Each row of a before or after table is a point. The points were changed in one or more steps. Then noise was added and the rows were shuffled. The steps act on how far a point lies along the listed directions, d1 being the first. What was done? A step turns or swaps two directions, mirrors them in a line or flattens them onto one, adds a multiple of one to another, or multiplies one. Angles are multiples of 10 degrees, from the lower direction toward the higher: turns from -170 to 170, lines from 10 to 170 but not 90. Use the fewest steps. Two steps may share a direction if one is a turn and the other turns, adds or multiplies; they go together, in the order done. Otherwise the lowest direction goes first.
In the rows, zero is written as 128.

Directions:
(1): [102  94]
(2): [ 94 154]
Before, 9 rows:
[[161 154]
 [118  89]
 [157 134]
 [ 80 105]
 [161 111]
 [ 84  64]
 [129 150]
 [151 144]
 [101 112]]
After:
[[ 78 113]
 [157 109]
 [164 146]
 [111  91]
 [133 147]
 [157 131]
 [ 74  72]
 [ 97 114]
 [153 141]]
Steps: turn d1 and d2 by 10 degrees

Directions:
(1): [145 129  97  78]
(2): [124  67 122 129]
(3): [138 122 180  99]
Before, 13 rows:
[[117 136 192 155]
 [120  70 160 103]
 [122 137  86 131]
 [136  92 185 152]
 [138 176 126  66]
 [152 159  57 110]
 [117 132 145 186]
 [144  97 111 108]
 [131 137 114 130]
 [126 162  80 139]
 [130 173 158 155]
 [132  97 117 127]
 [126 101 176 149]]
After:
[[155 147  89  99]
 [140  89  93 104]
 [154 133 109  63]
 [123 117 133 138]
 [126 153 124 156]
 [119 139 205 123]
 [157 160  78  89]
 [112 104 134 159]
 [114  81 152 151]
 [150  95 140  92]
 [123 193 100 118]
 [126 141 112 157]
 [129  91 176 189]]
Steps: turn d1 and d3 by -150 degrees; turn d2 and d3 by -120 degrees

Directions:
(1): [196 117 147 139 146 128]
(2): [145 165  99 169  91 125]
(3): [126  70 113 146 103  96]
(4): [145 147 134  80 100  85]
Before (8 x 6):
[[150 134 107 142 111 144]
 [134 117 112 188 138 171]
 [ 59 146  98 148  84 146]
 [ 81  77 120 126 102 113]
 [185 171 103 156  77  77]
 [107 144 164  88 160 154]
 [142 105 143 128 135 138]
 [143 174 121 162 123 156]]
After (8 x 6):
[[135 102 132 123 128 124]
 [ 81 136 149  79 117 123]
 [137 116 106 144 113 154]
 [112  85 126 154 156 168]
 [160 155  88 212  85 109]
 [134 190 144 138 150 202]
 [186 136 160 109 158 152]
 [ 87 128 105 170 115 154]]
Steps: swap d1 and d3; turn d2 and d4 by -40 degrees

Directions:
(1): [ 74 118  98 116 138 167 169 124 159]
(2): [128 159 128  74 188 128 100 118 132]
(3): [137 109 114 183 180 151 104 156 135]
(4): [135 173  97 135 130 150 154 144  66]
(5): [144  80  91  89 106 154  95 145 108]
(6): [ 78 163 123 141  98 131  72 145 133]
Before, 11 rows:
[[154 154 148  80 131 118 107 108 113]
 [103 160 147  73 146 109 143 115 141]
 [ 65 137 127 160  96 116 129 126 147]
 [ 79 163 113 109 109 135 102 136 156]
 [107 135 126  77 137 114 156 100 150]
 [ 89 162 144  99 135 124 156 116 164]
 [130 135  93 124  87 147 108 152  44]
 [111 140 107 155 135 169 106 156 109]
 [177 147 133 132 104 148  97 146  63]
 [126 101  85 148  93 142  92 155  99]
 [110 158 124 105 130 116 140 101 108]]
After, 11 rows:
[[205 180 168 157 113 118 115 133  58]
 [ 53 104 118 179  67 128 126 135 160]
 [ 94 127 107  58 173 138 133 109 159]
 [105 159 124 104 160 114 129  95 129]
 [102 153 137  48 191 122 115 122 152]
 [134 122  96 176  77 136 144 151  71]
 [172 169 149  69 169 112  82 110 108]
 [ 70 164 102 107 129 150  97 145 162]
 [141 167 119 175  97 121 161 139  41]
 [ 69 138 133  86 157 146 129 121 188]
 [105 157 119 160 131 156 140 139 118]]
Steps: multiply d1 by 1.6; multiply d2 by 2; multiply d3 by 0.4; turn d4 and d5 by -50 degrees; add -0.3 times d4 to d6

Directions:
(1): [157 175 106 100 136  93 160 100 140 123  77]
(2): [ 75 144  79 127 143 114 139 192 125 124 118]
(3): [126 166  80 130  99 140 109  97 123  86 176]
Before, 11 rows:
[[112 123 127 137 114 144 105 119 119 105 154]
 [118 156 103  86 153  88 168 123 119 140  72]
 [116 105 129 129 127 126 155 130 129 124 111]
 [ 65 111  87 142 173 103 139 249 128 145 105]
 [134 101 140 139 109 152 105 117 107 131 154]
 [124 111 163 120 134 133 142 172 165 170 102]
 [ 89 157  87 123 133 107 119 147 123 108 121]
 [116 106 159 136 126 159 104 122 120 129 159]
 [137 109 155 118 169 113 156 161 141 159  63]
 [128 109 134 142  88 159 107 115 115 122 180]
 [135 105 177 123 159 130 162 136 134 177  77]]
After:
[[132 129 141 128 114 137 114  94 123 111 140]
 [107 108 156 135 155 138 146 159 124 165 102]
 [119 113 136 122 163 121 148 168 137 148  86]
 [204 166 123 101 157  70 171  90 152 139  43]
 [131 165 105 112 130  96 128 108 127 111 100]
 [124 107 125 126 126 126 155 127 127 121 110]
 [140 113 168 129 125 152 109  91 122 132 148]
 [148 107 146 136 105 145 111 107 111 129 147]
 [154 114 145 135  90 152 114  91 116 127 163]
 [137 129 157 111 126 132 143 145 166 161 104]
 [ 81 145  87 104 157 101 154 161 114 139  94]]
Steps: swap d1 and d2; multiply d3 by 0.7

Directions:
(1): [ 90 187 162 138 127 115  72 155 118 103 130 144 109  91]
(2): [168 152 126 140  78  55 120  79 134 125 123 118 136 119]
(3): [169  85 153 159 151  91 145 180 124  97 143 146 147  95]
(4): [120 180 119 175 172 113 157 141 173 160 102 121 158 138]
(5): [120 114 150 109  81 144 143 141 208 110  92 159 122 118]
(6): [106 111 158  84 141  74 137 142 123 198 124 149 101 131]
Before:
[[156  93 119 133 126  96 138 100  82 134 137 126 132 127]
 [115 119 169  91 121  76 132 152 162 188 104 166  98 131]
 [174  90  97 144 159 122 156 142 110 109 145 143 152 130]
 [128 110 126 167 116 111 118 125 136  87 135  88 127 103]
 [150 101  95 155 174 136 180 112 112 154 143  81 152 143]
 [ 84 141 148 116 109 123 126 119 116 179 104 128  98 110]
 [ 69 112 176  56 119 128 106 157 124 139 117 178  77 103]
 [ 79 106 168  44  59 119 117 124 139 163 112 179  70 101]
 [146  99 106 149 111 142 171 122 140 123 130 118 144 150]]
After:
[[121 126 152  99 162  59 127 136  95 212 134 139 101 148]
 [ 60 206 141 125 100 181 107 109 183 125  93 115 109 116]
 [167  29 150 103 162  51 152 158  33 166 183 147 121  93]
 [105 156  80 105 101 174 124 103 148 129 107 133 121 149]
 [124 101 161 145 135  89 146 154 106 160 120 135 113  87]
 [157  23 137 106 179 110 172 164  62 129 160 142 135 116]
 [126 116 138 104  87 109 136 101 135 151 101 145 107 125]
 [ 90 178 121 145 106 150 115 111 117 125 129 118 116 143]
 [128  98 106 145 106 122 133 102 138 115 128  79 126 128]]
Steps: add -1 times d4 to d1; turn d1 and d3 by 130 degrees; add 0.7 times d2 to d6; multiply d5 by -1

Directions:
(1): [ 91  76 127 151 163 169 118 108 120  98 140 143 152 192 110  95 129 164]
(2): [135  96 141  99  83 148 121 185  92 153 156 110  86 147 170  89 126 149]
(3): [110  84 156 144 133  98 178 170 152 143 115 100 157 155 150 188 155 136]
Before:
[[ 88  72 108 138 144 180  88 104 116  78 165 159 137 207  97  80 113 156]
 [141 156 115  97  97 142 111 127 101 129 149 124  75 131 134  80 117 130]
 [118 155  88 114 150 142 107  92 132 114 143 155 133 112 102 106 115 121]
 [131 122 139 113 112 108 156 163 154 155 137  95 146 120 168 174 148 146]
 [155 138  99 119 100 150 107 126 110 133 135 124  85  99 124 103  99 120]
 [129 145 117  89  78 154 113 145  81 163 154 112  71 135 162  56 110 136]
 [143 124 136 123 104  95 152 159 132 138 124 108 123 113 136 168 135 117]
 [121 137 120 146 157 126 129  88 141 113  98 148 158 113  92 148 113 103]
 [173 180 125  81 102 121 119 143 133 142 118 120 104  92 138 123 101 105]]
After:
[[114 101 141 146 146 113 157 132 144 133  98 127 162 133 119 172 132 112]
 [128 197  90 109 121 146  98  72 106 136 129 137  93 106 111  62 100 119]
 [151 120 140  81  75 140 128 183 118 166 168  97 102 127 191 118 133 161]
 [150 108 137  97  73 114 136 193 102 155 148 101  87 122 160 126 129 133]
 [ 89 130  83 177 208 163  86   9 159  40 128 195 197 171  28 116 110 127]
 [138 179 109 115 131 132 111  83 125 107 133 135 105 120 107 111 115 113]
 [149 136 102 140 127 137 116 109 134 125 120 130 106  90 111 131 107 109]
 [172 160 139  79  93 116 134 168 134 151 119 107 106 105 160 133 110 116]
 [107 141  95 133 174 117 139  94 160 110 124 144 165 120 103 156 136 119]]
Steps: add -1 times d1 to d3; turn d2 and d3 by -70 degrees
